Each row is a point. The points of each table are mixes of a few directions, plus a little noise. How many directions does each table use, and how many do they share? Where both have some left over, give the other angles between the two spaces (their principal angles), to ten degrees, smallest first.
(in the rows, 128 means zero)

First (4 x 2):
[[142 163]
 [124 122]
 [ 91  45]
 [153 182]]
Second (4 x 2):
[[131 136]
 [139 153]
 [152 182]
 [ 90  41]]
Directions: first 1, second 1, shared 1

First (7 x 4):
[[136 121 124 118]
 [ 85 133  66  61]
 [203  89 171 147]
 [ 88 147 100 111]
 [ 92 152 115 130]
 [ 90 178 171 213]
 [203  79 149 115]]
Second (5 x 4):
[[107 132  89 166]
 [144 153  71 141]
 [195 138 194  41]
 [ 64  97 139 179]
 [138 123 149 109]]
Directions: first 2, second 2, shared 0; angles 50, 70

First (7 x 6):
[[137  82 157  64 118  83]
 [119 179 135 177 135 146]
 [135 113 159  87 122  89]
 [124 118  94 158 132 166]
 [115 170 157 183 132 143]
 [120 123  89 185 136 185]
 [149 111 103  44 120  83]]
Second (6 x 6):
[[131   7 208  75 160 118]
 [124 194 101 167  92 120]
 [132 109 126 110 151 137]
 [131 168  89 137 132 142]
 [128 123 129 124 132 129]
 [122 171 114 153 103 121]]
Directions: first 3, second 2, shared 1; angles 50

First (9 x 8):
[[162 124 133 170 146  82  28 123]
 [128 163 161 169 119 131  58 104]
 [107 132 195 169 136 112  37 103]
 [162 146 107  63 119 169 173 140]
 [130  87 166 129 152  98  22 118]
 [ 94 111 117  99 121 149 207 135]
 [128 135 129 125 138 113 199 144]
 [136 143  86 106 122 137 249 153]
 [107 114  57 121  98 160 181 133]]
Second (7 x 8):
[[210 144 121  94 157  98 139 157]
 [230 160 106  81 151 111 132 157]
 [127 131  70 126  88 181  78 111]
 [ 23 128 202 175 107 157 118  86]
 [124 107 109 143 124 124  80 119]
 [143 104  99 122 141 102 138 144]
 [ 40 121 190 147 126 129 214 119]]
Directions: first 5, second 4, shared 4

First (10 x 11):
[[150 136 154 143  91 125  98 146 136  96 183]
 [154 192 127  86 133 219  98 130 163 180  79]
 [196 180 188 129  53 176  39 167 167  89 214]
 [119 163 100  88 166 189 138 112 144 192  50]
 [ 76  78  85 137 179  69 200  99  92 145  77]
 [110  67 139 178 110  31 147 131  95  65 195]
 [124  80 142 172 104  50 133 138 103  74 192]
 [119 160  98  89 169 191 142 113 141 192  46]
 [127 130 125 128 133 127 132 122 123 131 125]
 [109 107 121 139 140  94 151 121 113 118 129]]
Second (8 x 11):
[[ 60 195 157 137  53 156 144 114 133 155  97]
 [ 98 137 152 162 192 175 143 127 131  89 154]
 [122 200  67 237 105 152 157 141  64  93 122]
 [169  81 121  30 164  88 125 121 116 131 177]
 [112  84 140 125  65 107 101 110  68 165 120]
 [143  39 147  87 182 126 131 159 164 108 152]
 [135 226 148 167 134 132  88  79 191 157  70]
 [184  61  94  78 129  86 135 173 156 125 132]]
Directions: first 2, second 6, shared 0; angles 50, 90

First (10 x 12):
[[176  79 122 153  81 171 151 160 120 108  85 160]
 [159 197 119 174 123 176 109 116 139  92  93 138]
 [127 157 133 201  70  95 178 153 161  93  54 185]
 [140 132 133  46 198  95  82 127 161 150 189  86]
 [145 122 134 162  95 136 140 156 132  96 107 151]
 [134 113 142  70 162 104 128  78 120 193 151  87]
 [ 61 121 130  68 191 121  83  94  83 165 228  66]
 [ 66  94 107  43 199 103  82 138 124 153 225  90]
 [165 128 187 217  39 120 174 144 103  84  85 152]
 [109 136  73 146 121 160 152 112 137 144  65 165]]
Second (8 x 12):
[[118 229 125 159 122 150 134 177 158  89 117 157]
 [144 154 166 118 143  81 110 144 153 107 163 108]
 [171  62 112 151  71 229 161 157  78 127  93 156]
 [210  70 146 100 159 167  51  96 106 108 171  72]
 [114 149 163 143  94  82 165 174 145 112 132 148]
 [ 34 116 104 132 176  19 102  42 138 150 138 105]
 [145  41 153 112 101 105 154 127 102 151 134 121]
 [ 87 203  55 110 160 192 150 109 144 179  79 157]]
Directions: first 6, second 5, shared 4; angles 60
